Each point is reached from the start by the listed moves, each made 0, 1 or 2 times, or once backwards (-1), plus a little noise. Is the number of moves made odd or even? Then give how often each move was made.
(in the rows, 128 means zero)

Moves:
(1): [143  94 114]
(2): [154 126 158]
(3): [103 115 152]
Start: [138 140 135]
Points:
[118  45 155] -> even (2, 0, 2)
[196 184 184] -> even (-1, 2, -1)
[219  68 168] -> even (2, 2, 0)
[179 122  96] -> even (1, 0, -1)
[138 155  81] -> even (0, -1, -1)

Moves:
(1): [148 126 124 130 127 101 104 126 132 134 126 123]
(2): [133 110 127 113 124 147 125 135 119 134 115 124]
(3): [125 136 124 116 154 118 146 127 153 140 134 124]
(4): [133 131 139 140 122 111 131 125 135 133 125 120]
(5): [135 129 121 133 141 128 118 135 118 144 131 119]
(6): [148 118 124 143 124 126 123 128 117 143 134 133]
(7): [148 129 133 137 131 120 139 143 156  91 125 113]
(8): [136 141 118 121 141 104 110 117  97  95 116 145]
(9): [126 124 117 111 135 118 116 156 132 139 122 119]
Start: [121 128 120 145 134 127 136 145 122 131 132 112]
Points:
[245 149 129 228 141  21  70 132  73  30 106  95] -> even (1, 0, -1, 2, 2, 1, 2, 2, -1)
[126 181  99 127 184   7  80 172  90  92  99 101] -> odd (0, -1, 0, 2, 1, -1, 0, 2, 2)
[108 149  92 100 151  78  87 128  47  96 101 161] -> odd (0, 0, 0, 0, -1, 0, -1, 2, 1)

Moves:
(1): [ 96 122 142 133 125 109 133 139 120 110 140 136 110 111 126 148]
(2): [140 137 127 124 126 120 140 114 122 114 138 119 127 139 132 130]
(3): [128 141 135 117 117 138 129 133 126 122 104 128 135 119 143 116]
(4): [138 133 135 132 126 116 148 139 133 116 133 131 138 126 113 133]
(5): [125 119 131 131 116 122 114 125 136 123 109 121 126 130 141 125]
(6): [132 120 122 139 125 134 121 123 115 122 127 115 123 122 135 136]
(7): [119 106 135 141 108 133 140 127 130 115 150 147 127 111 132 121]
(8): [119 120 135 130 121 129 129 122 126 146 142 122 132 124 136 124]
(9): [143 148 124 127 110 125 118 132 131 142 136 137 132 130 129 137]
(10): [127 133 106 112 119 120 138 132 111 127 124 130 128 150 106 147]
(11): [126 131 130 135 130 133 127 134 123 124 130 125 122 142 132 123]
(12): [117 133 117 136 130 125 132 120 131 127 117 131 122 118 126 120]
(13): [131 125 120 113 132 126 131 129 141 107 138 114 116 119 122 116]
(14): [126 123 143 123 126 132 142 131 133 137 112 125 111 123 130 141]
Start: [128 132 142 121 122 129 125 129 130 130 131 125 121 126 122 120]
Points:
[179 174 153  93 116  84 107 129 195  95  94 101 128 122 130 108] -> odd (0, 1, 0, 1, 2, -1, -1, -1, 1, -1, -1, 0, 1, 0)
[195 207 129  54  60  94 204 121 182  77   7 109 122 127 114 112] -> odd (-1, 2, 2, 2, 2, -1, 0, -1, 1, 1, -1, 2, 1, 2)
[194 178 107 161  80 119  77 127 126 196 100 113 193 127 119 142] -> odd (-1, -1, 0, 2, 1, 2, -1, 1, 2, 0, -1, 1, -1, -1)
[155 136 115 141 126 127  56  79 117 180 109  81 146 210 164 100] -> odd (-1, 1, -1, -1, 2, 0, -1, 1, 0, 0, 1, 0, -1, -1)

Moves:
(1): [128 135 128 138 129 124 123 131 137 123 126 131 123 133 119 136 132 127
 138 133 132 126 127 121 126 137]
(2): [134 121 137 121 132 130 134 137 108 124 118 128 134 129 127 150 131 135
 120 124 125 122 116 128 131 127]
(3): [133 129 126 121 128 117 118 132 121 125 127 125 117 117 130 137 129 128
 131 135 120 126 122 132 130 126]
(4): [134 121 134 138 129 128 126 125 125 132 122 133 123 118 129 128 141 128
 122 133 126 125 121 145 131 135]
(5): [138 130 123 127 124 123 136 129 132 120 137 132 128 128 132 125 128 139
 129 127 138 135 138 125 136 120]
(6): [126 128 125 133 117 128 131 132 121 138 135 127 124 134 127 123 115 129
 119 125 140 131 114 130 125 124]
(7): [121 138 143 131 133 126 122 126 124 134 126 136 124 141 126 115 126 131
 136 127 131 134 116 127 129 135]
(8): [137 119 122 130 136 124 123 136 130 116 143 145 119 135 130 113 124 124
 132 123 136 133 143 124 131 134]
(9): [109 122 149 127 134 144 119 139 137 127 115 132 121 120 123 114 128 141
 134 136 131 121 128 119 130 148]
(10): [122 133 122 131 133 114 120 114 125 120 123 121 119 129 122 127 127 125
 133 123 137 122 131 121 120 134]
(11): [136 129 131 141 138 128 125 125 127 124 132 122 125 121 132 132 123 127
 138 141 127 135 124 133 128 125]
(12): [127 141 116 120 131 126 131 127 144 117 125 127 127 120 130 128 132 123
 130 140 122 114 142 148 123 127]
(13): [122 113 138 119 135 128 119 132 133 117 116 133 122 131 132 137 142 132
 122 110 130 108 121 127 128 114]
(14): [122 123 133 120 137 129 129 130 128 127 128 130 125 120 128 139 141 126
 119 134 127 110 130 120 136 122]
(15): [123 114 131 131 120 123 132 133 129 140 136 136 132 123 128 116 126 138
 129 138 116 116 132 131 131 127]
(16): [121 147 115 125 122 124 134 121 136 138 142 108 133 124 120 132 142 123
 124 129 117 127 115 127 117 143]
(17): [128 134 121 115 134 113 115 133 119 133 130 120 135 126 112 122 145 120
 121 128 128 122 127 150 126 131]
(18): [121 133 127 132 124 133 140 123 139 129 130 143 136 119 109 118 127 134
 125 119 136 145 114 125 129 133]
(19): [134 141 126 149 121 147 134 126 132 132 127 148 135 125 135 118 119 147
 124 126 132 145 123 119 126 124]
(20): [141 129 127 120 132 105 121 119 131 133 135 121 136 113 124 136 133 118
 131 138 134 126 144 128 112 136]
(21): [120 127 127 125 137 127 133 129 122 141 135 129 131 128 120 139 137 127
 133 107 141 120 132 139 130 136]
(22): [110 130 135 127 112 128 117 128 128 136 131 127 146 131 131 122 115 130
 114 125 131 125 119 116 130 135]
(23): [132 129 121 125 121 134 126 113 135 124 133 131 130 130 125 129 127 127
 130 133 132 131 135 129 122 120]
(24): [125 126 124 130 129 127 130 124 139 126 130 128 119 131 134 133 122 132
 128 140 118 130 142 129 125 124]
Start: [134 133 128 130 118 121 127 119 142 121 126 126 128 117 117 135 125 144
 139 119 116 121 126 143 120 131]
Points:
[154 210 102 110  78  18  86  78  60 138 132   9 166 126 100 175 105  94
 102 145 142 112  49 186  72 163] -> odd (0, 2, 0, 1, 1, 2, 1, -1, -1, 2, 1, 1, -1, -1, -1, 1, 1, -1, -1, 1, -1, 2, 0, -1)
[184 110 138  99 132  71 124 108  71 120 157  84 163 156 110 171 114 131
 132  86 151 142  96 163 104  82] -> even (-1, 2, -1, -1, 1, 1, 1, 0, -1, 0, 2, -1, 1, -1, 0, 0, 1, 0, -1, 1, 0, 0, 1, 0)
[102  71 152  88 128  39  43  98 207  73 108 141  97  71 154 139 124 107
 124 178  98   7 199 144  92 124] -> odd (0, -1, 1, 1, -1, 0, 0, 1, 0, 1, 0, 2, 2, 1, 1, -1, -1, 0, -1, 2, -1, 2, 0, 1)
[ 69 136 180 192 133 149  85  68 168 141 131 173 153 170  84 134 150 144
 163  46 161 121  53 136 129 141] -> odd (2, -1, -1, 1, -1, -1, 2, 0, -1, 0, 2, -1, 2, 0, 0, 0, 0, 1, 0, -1, 2, 2, 2, 0)

Moves:
(1): [135 125 131 140 137 125 129 115 128 152 116 126 143 139 125 131 129 125
 128 132 129 119 129 143]
(2): [131 126 118 119 123 119 129 131 125 139 123 123 127 130 133 127 121 138
 115 124 130 128 130 122]
(3): [144 134 136 126 124 120 124 141 140 127 132 140 127 119 128 130 126 127
 131 119 135 125 133 127]
(4): [119 126 114 122 134 117 137 133 135 138 126 137 116 126 140 144 129 134
 130 124 127 141 135 123]
(5): [130 122 141 130 137 118 131 114 121 121 116 124 128 119 128 127 135 126
 126 129 151 137 130 134]
(6): [129 114 120 122 134 147 150 140 146 124 121 133 132 127 124 138 146 142
 107 130 142 130 122 134]
(7): [123 135 141 116 137 138 130 127 132 126 128 138 130 142 136 141 110 121
 116 122 146 135 133 118]
(8): [133 128 125 122 127 128 137 130 124 128 112 137 109 139 121 119 123 111
 122 145 124 137 132 136]
(9): [128 122 133 125 125 126 131 135 124 126 125 123 124 128 125 137 148 136
 122 131 120 124 137 143]
(10): [130 121 137 122 124 134 128 124 133 124 124 126 115 135 133 123 127 129
 122 123 123 111 119 124]
(11): [127 117 126 133 133 136 126 129 129 132 121 124 124 115 127 119 131 132
 130 119 123 126 131 121]
(12): [125 129 124 120 132 114 128 122 136 121 132 131 131 135 129 129 128 133
 128 129 128 131 137 134]
(13): [123 117 142 115 128 117 143 136 121 136 128 127 129 118 134 114 122 124
 126 128 122 128 126 129]
(14): [135 138 124 121 116 129 129 122 107 115 132 138 135 117 135 129 132 124
 131 118 117 130 139 124]
(15): [121 127 133 127 125 140 135 122 136 134 145 123 135 122 133 128 129 124
 130 135 138 135 134 128]
(16): [126 137 143 122 124 132 135 122 124 118 131 117 132 122 125 134 123 139
 115 136 117 135 117 130]
(17): [135 116 127 127 141 132 135 126 119 125 139 135 137 132 138 112 126 125
 126 128 132 126 123 127]
(18): [135 140 136 144 134 127 119 123 134 119 122 122 133 136 148 122 134 144
 123 118 118 121 130 126]
(19): [118 120 120 136 123 132 126 131 120 123 124 117 123 138 127 131 127 119
 121 112 132 136 135 124]
(20): [120 124 123 131 136 128 131 131 139 125 128 129 138 132 126 127 120 130
 123 130 120 126 130 120]
(21): [123 124 135 127 119 124 136 120 137 125 133 133 119 136 115 126 129 122
 128 119 122 125 131 124]
(22): [126 139 133 138 132 138 128 131 118 143 136 136 116 125 139 128 122 118
 114 123 124 138 109 126]
(23): [132 125 139 136 106 121 131 129 134 146 126 127 138 128 123 126 125 127
 119 129 126 140 128 132]
(24): [117 123 126 134 126 127 138 122 122 121 135 133 130 132 134 123 126 128
 136 124 137 120 128 134]
Start: [131 118 122 131 128 134 109 129 121 120 126 127 119 117 128 122 132 120
 132 119 130 127 129 121]
Points:
[101  71  97  83 141  99 238 123 111 126 152 165 150 129 172 122 107 142
  71 105 140 178 167 130] -> even (1, 2, 1, 2, 0, 1, 0, 1, 0, -1, 0, 1, 1, 1, 1, 2, 2, 0, 1, 1, 1, 0, 0, 2)
[ 76 167 157 147 108 206 147  82 176   7 152 105 147 156 111 152 137 133
  64 117  97 179 164 100] -> odd (-1, -1, -1, -1, 0, 1, 1, 1, 0, -1, 0, 1, -1, 1, 2, 2, -1, 2, 1, 2, 2, 0, 0, 0)
[135  82 118 182  95 136 121 141  90 138 144  98  99 123 181  49 134  98
 102  94 213 153 129 140] -> even (-1, 2, 1, -1, 1, 0, -1, 1, 0, 0, 0, 0, 0, -1, 2, -1, 1, 1, 2, -1, -1, 1, 1, 2)

Moves:
(1): [117 150 119 126 126 125 130 119 131 137 125 130 101 129 112 144 132 123
 130 124 115 152 128 111 116 128 135]
(2): [138 128 124 125 124 124 131 126 119 131 120 138 121 121 134 118 119 131
 109 124 122 125 138 121 131 127 122]
(3): [142 124 148 132 132 117 145 120 126 119 126 135 114 137 111 112 126 117
 127 113 146 149 106 118 152 123 108]
(4): [134 125 127 139 122 119 124 123 120 127 136 127 132 143 135 127 135 129
 133 125 117 136 130 127 123 124 116]
(5): [123 128 128 137 136 137 127 148 127 122 125 135 113 132 138 141 118 125
 132 135 132 119 134 122 126 128 133]
(6): [115 123 126 132 131 117 123 145 144 140 124 133 106 117 136 125 141 106
 117 124 122 122 128 130 127 136 128]
(7): [114 129 108 134 130 124 142 123 131 120 117 137 133 131 126 114 135 134
 127 124 135 139 132 132 126 116 124]
(8): [126 121 129 123 110 139 128 127 143 120 130 136 133 131 130 120 120 120
 121 121 128 131 151 130 139 130 133]
(9): [126 123 146 134 132 135 126 130 118 139 120 135 136 127 120 128 138 120
 136 131 117 132 129 138 126 112 118]
(10): [134 133 131 125 123 125 118 134 117 127 122 131 135 130 132 129 125 136
 131 128 131 141 121 133 138 134 132]
(11): [123 128 121 115 134 133 133 128 115 126 135 128 133 131 130 132 121 121
 132 128 118 140 132 143 132 145 115]
(12): [128 125 125 125 127 119 118 127 113 127 126 114 124 129 129 126 125 125
 133 119 143 127 117 110 123 123 131]
(13): [132 135 116 146 146 128 127 116 122 116 130 124 133 135 111 128 131 110
 135 136 137 110 157 130 133 131 141]
(14): [126 122 137 126 120 115 125 132 124 129 114 138 114 132 134 129 127 128
 140 121 112 128 133 139 136 121 139]
(15): [121 134 135 114 129 129 128 117 124 131 128 130 130 125 145 128 135 130
 128 119 122 126 135 134 133 112 124]
(16): [132 123 123 115 124 127 138 120 128 136 123 141 134 131 125 134 137 118
 124 127 133 129 141 130 121 127 135]
(17): [132 124 134 125 134 123 127 134 133 135 129 125 139 127 140 125 136 113
 136 129 134 137 124 121 120 126 126]
(18): [146 147 138 136 132 138 129 129 120 124 133 118 122 130 144 122 113 134
 123 123 121 128 133 121 130 128 132]
(19): [126 124 127 139 124 133 124 129 132 116 138 124 130 130 131 132 128 121
 139 130 134 126 129 132 128 122 128]
(20): [145 136 126 127 139 123 118 147 138 137 151 122 112 137 133 128 126 136
 123 135 125 126 134 141 151 129 117]
(21): [126 113 137 124 142 145 125 127 119 127 129 138 122 130 118 103 146 132
 133 125 139 143 136 129 135 129 141]
(22): [133 132 129 130 127 122 110 127 136 116 121 124 124 132 120 137 130 121
 125 129 136 139 135 124 117 125 124]
(23): [128 116 131 128 140 122 138 127 125 126 127 116 122 127 121 141 125 132
 127 131 126 132 135 126 128 129 128]
(24): [138 121 115 133 141 138 128 122 142 119 127 126 118 121 126 134 146 126
 132 117 118 113 129 126 143 124 133]
Start: [144 129 124 107 131 123 133 140 128 126 132 136 122 121 113 112 137 108
 116 135 147 131 136 139 137 119 129]
Points:
[223 146 127  81 170  79  59 173  74 152 171 143 126 162 100 114 151  84
  91 180 188 197 184 159 146 158  81] -> odd (0, 2, 0, 1, 0, 0, -1, -1, 0, 2, 1, 0, 1, -1, 0, 1, 1, -1, 0, 2, 1, 2, 0, -1)
[189  78  68 142 157  85  99 188 106  26 134  72 108 161 160 160 103 129
 163 113 147 172 122 145 169  91  56] -> odd (-1, 1, 0, 1, 1, -1, 2, 0, 0, 1, 2, 2, -1, 1, -1, -1, 1, 0, 2, 1, -1, 2, 2, 2)
[137 142  83  25  83  86 160 133  95 159  93 192  92 125 155  96 102 107
  87  85 119 106 181 168 189  98 142] -> even (0, 1, 0, -1, 0, 0, 1, 1, 0, 0, 1, 2, 0, 2, 1, 2, -1, 0, -1, 1, -1, -1, -1, 0)
[178 114 155 189 231  93  85 153  86  84 152  75 147 154 126 123 201  61
 200 143 114 141 185 236 200  72 100] -> even (-1, -1, 0, 1, -1, 1, 1, -1, 2, 2, 1, 0, 2, 1, 1, -1, 1, 1, 2, 1, 0, 1, 2, 1)
[197  28 173  90 184 175 167 173 179  45 132 155  35 106 128  46 144  58
  83  62 203 181 165 112 249 139 123] -> even (-1, 1, 2, -1, 1, 1, 0, 2, -1, 0, 1, 0, -1, 0, 0, 0, 1, 1, 1, 0, 2, 1, 2, 2)
[139 121 146 136  83 127 140 225 139 153 149 214  84 139 125 114  89  69
  63 158 117 156 139 172 163 126  12] -> even (0, 2, 1, 1, 2, 1, 0, 1, 2, 0, 1, -1, -1, -1, -1, 0, -1, -1, 1, 1, -1, 0, -1, -1)

Moves:
(1): [127 136 125 130 136 127 138 133 126 128 129 134 123 122 127 130 121 135
 114 121 126 130 133 125]
(2): [126 128 132 140 122 125 124 130 122 127 128 127 133 137 131 119 120 135
 123 134 137 131 129 131]
(3): [133 122 124 130 127 132 128 122 130 132 125 123 129 129 135 130 128 140
 122 129 117 126 130 136]
(4): [118 129 131 141 125 123 116 134 138 129 122 120 129 134 128 129 137 118
 126 132 129 129 127 133]
(5): [131 123 126 119 135 127 135 133 132 132 124 142 115 132 134 123 128 130
 139 129 126 120 128 132]
(6): [139 125 128 137 126 122 127 133 128 120 136 127 126 130 129 135 124 121
 133 126 116 126 131 126]
(7): [119 122 145 129 127 120 142 124 129 121 122 126 127 132 127 141 127 128
 128 124 125 132 125 133]
(8): [134 125 126 140 133 133 134 120 141 132 117 133 127 127 120 131 119 121
 131 134 127 122 124 138]
(9): [121 119 135 127 112 129 140 131 122 140 116 128 110 115 133 133 116 133
 136 121 131 108 134 123]
(10): [136 126 128 126 145 131 125 126 134 121 127 117 138 127 127 121 125 124
 120 138 140 142 135 133]
(11): [119 127 126 130 129 135 117 135 127 122 136 125 141 131 121 130 129 129
 125 129 136 127 124 139]
(12): [125 136 127 118 133 121 131 135 129 126 130 134 117 125 114 144 124 130
 126 128 127 128 122 130]
(13): [134 133 128 131 121 131 141 133 121 135 124 116 134 127 135 133 136 124
 127 130 135 142 124 139]
(14): [120 125 136 125 126 137 139 126 127 119 126 136 127 116 133 131 132 131
 123 135 119 137 130 130]
(15): [128 133 134 142 126 136 126 131 118 147 125 119 139 132 132 134 121 123
 123 132 126 126 128 129]
(16): [126 140 126 123 112 134 137 120 119 126 118 123 133 131 133 133 123 116
 128 123 126 124 130 125]
(17): [130 127 134 123 110 134 124 133 136 131 134 128 123 131 126 121 130 125
 115 120 126 137 132 131]
(18): [134 128 130 132 127 128 132 128 132 134 132 127 137 135 126 128 134 133
 138 128 133 129 142 122]
(19): [121 129 125 123 124 127 139 126 129 138 134 119 124 126 134 134 116 130
 134 127 124 131 124 139]
(20): [125 125 125 124 133 129 120 132 135 122 129 125 130 132 129 138 126 133
 130 123 127 136 127 119]
(21): [124 129 126 127 126 121 117 129 129 131 129 130 123 124 135 137 128 122
 126 125 135 137 129 137]
(22): [129 136 137 132 123 131 120 126 126 129 125 122 126 126 129 127 132 121
 143 124 127 125 127 134]
(23): [127 125 115 122 137 124 140 135 116 137 122 125 137 126 124 118 127 129
 124 127 120 141 128 125]
(24): [124 128 127 137 124 139 130 129 119 132 134 124 123 133 126 133 134 126
 126 128 131 135 131 134]
Start: [119 110 118 131 138 142 132 125 113 129 123 134 110 122 128 116 113 124
 134 122 126 134 116 126]
Points:
[ 94 103 130 121 135 111 174  72  84 136  87  73 127 126 196 106  85 140
 127 134 146 194 135 193] -> even (0, 2, 2, 0, 0, -1, 2, -1, 0, 2, -1, -1, 0, 0, -1, 1, -1, 0, 2, -1, 2, 1, 1, 0)
[102  99 136 132  53 249 169  81 151 176  74 101 103 102 168 105  86  88
 114 151  96  99 112 213] -> odd (-1, -1, 2, 1, 1, -1, -1, 2, 1, 1, 1, -1, 0, 2, 1, 2, 2, -1, 2, -1, -1, 0, -1, 0)
[ 99 100  95 120 154 129 124 172  83 154 159 114 140 146  89 184  65 108
 167  90  83 132  89 109] -> even (-1, -1, -1, -1, 0, 2, 1, 0, 0, -1, 2, 1, -1, -1, 2, 0, 0, 0, 1, 2, 0, 0, 2, 0)
[123 124 115 189 120 159 163 157  45 162 153  69 149 120 146 142  80 101
  79  96 128 238 145 186] -> even (2, 1, 0, -1, -1, 2, 1, 0, 0, 1, 1, -1, 1, 0, 1, 0, 1, 0, 1, 0, 2, 1, 2, 2)

Moves:
(1): [127 124 121 124 132 135 134 124 133 133 118 123 123 134 134 119 133 135
 127 132 124 121 133 129 117 128]
(2): [120 132 114 118 125 134 138 130 131 140 119 136 113 136 118 138 109 140
 127 119 119 127 138 134 133 146]
(3): [118 141 121 133 132 122 123 123 113 126 132 114 133 136 128 116 125 122
 122 118 128 126 133 129 135 120]
(4): [144 125 120 125 126 128 124 129 126 137 131 124 126 124 124 122 130 136
 127 127 127 135 120 128 131 133]
(5): [139 121 137 129 114 126 137 119 128 133 111 119 132 120 128 115 125 130
 119 133 127 137 128 123 128 130]
(6): [121 131 124 122 118 135 129 131 139 116 122 128 132 137 125 133 134 121
 112 130 140 128 134 134 119 132]
(7): [132 123 121 127 120 142 146 129 125 134 128 144 121 120 137 146 143 136
 133 128 128 121 131 127 128 142]
(8): [131 127 127 121 122 138 123 130 128 119 133 126 130 131 128 126 128 118
 121 130 134 126 114 136 127 125]
(9): [123 126 125 119 128 132 122 120 123 132 115 133 134 127 130 134 132 127
 123 131 134 124 131 123 137 129]
(10): [115 140 133 134 124 131 141 134 137 116 129 126 143 128 132 117 128 119
 128 124 125 115 115 115 137 112]
(11): [124 132 121 130 121 114 139 126 134 130 125 129 133 133 118 130 126 138
 122 129 132 119 116 133 124 123]
(12): [127 128 118 141 125 117 127 129 133 137 140 135 126 120 137 125 119 120
 126 123 135 119 124 131 132 130]
(13): [129 133 120 128 120 127 126 122 121 126 118 120 126 143 140 131 137 126
 119 128 123 134 125 123 133 141]
(14): [142 147 116 119 134 130 122 128 115 127 133 133 130 132 132 121 148 123
 134 138 132 120 133 121 127 116]
(15): [125 137 149 133 120 125 133 129 119 123 125 138 129 125 139 132 135 117
 111 134 122 132 115 141 129 141]
(16): [136 128 127 123 122 122 134 137 134 120 133 127 126 135 138 131 136 124
 124 125 128 143 127 132 137 131]
(17): [122 131 128 130 119 130 123 133 129 123 122 134 131 130 131 126 129 137
 132 135 118 121 131 127 125 131]
(18): [138 123 129 133 131 123 136 139 120 123 131 133 126 117 128 118 124 128
 125 107 116 112 131 125 140 131]
(19): [110 124 123 124 126 126 123 134 121 142 135 121 116 119 132 132 117 125
 134 130 132 112 125 131 129 134]
(20): [122 129 131 120 126 121 124 127 129 120 126 146 114 132 133 133 133 142
 130 134 118 129 143 106 132 116]
(21): [139 115 142 116 116 137 119 129 123 140 125 138 143 135 119 128 142 121
 123 132 140 129 117 130 116 132]
(22): [118 128 121 130 120 135 125 126 121 118 125 131 125 128 121 119 138 128
 132 133 119 134 131 128 130 127]
(23): [125 135 122 126 139 126 130 127 126 122 133 135 141 123 134 133 114 113
 125 126 135 128 121 137 123 127]
(24): [125 131 140 132 139 134 138 127 132 108 121 128 132 142 122 128 115 135
 121 141 142 143 127 128 124 136]
Start: [127 140 122 143 137 126 137 125 126 133 138 132 115 127 124 121 137 145
 121 125 138 126 122 133 141 122]
Points:
[ 43 118  53  91  88 151 217 125 160 154  88 169  83 170 145 188 121 174
  72 101 163  15 122 105 111 155] -> even (2, 1, 0, -1, 0, 2, 2, 1, 0, 1, 2, 0, 2, -1, -1, -1, -1, 1, 2, 2, 1, -1, 1, 0)
[ 86 227  78 122 147  74 154  99 112 136 109 155 136 189 154 104 122 144
  81 117 122 141 137 119 191  92] -> odd (1, 2, 2, 0, 0, -1, -1, -1, 2, 1, 1, 1, 0, 1, 1, 2, 0, -1, -1, 1, 0, 0, 1, 0)
[105 137 103 104 107 190 150 113 120 111  53  81 178 175  64  45  98 164
  75 146 161  92  50 118 151 135] -> odd (1, 1, 0, 2, 1, 0, -1, 2, 2, 2, 1, -1, 1, 0, -1, -1, 1, 1, 1, -1, 1, 1, 0, 2)
[145 249  90 163 144 102 159 135 115  65 108 101 212 194 143  54 151 119
  69 116 141  92  89 109 155  99] -> even (0, 0, 1, 1, 0, 1, -1, -1, 0, 2, 1, 0, 2, 2, 0, 0, 2, 1, -1, -1, 0, -1, 1, 1)
[133 129 125 122  78 217 188 112 189  92  84 102 218 150 100  92 130 107
  68 148 182 134  51 157  68 117] -> odd (1, 0, 0, 1, 2, 2, 1, 2, -1, 2, 0, -1, 0, -1, -1, -1, 1, -1, -1, -1, 1, 0, 2, 0)
[157 114 119 161 120 159 192 136 156 148 145 153 109  93 168 139 124 152
 160 184 193 150 125 134 141 164] -> odd (0, 0, -1, -1, 2, -1, 2, 0, 0, 0, -1, 2, -1, 1, -1, 2, 1, -1, 1, -1, 0, 0, 0, 2)
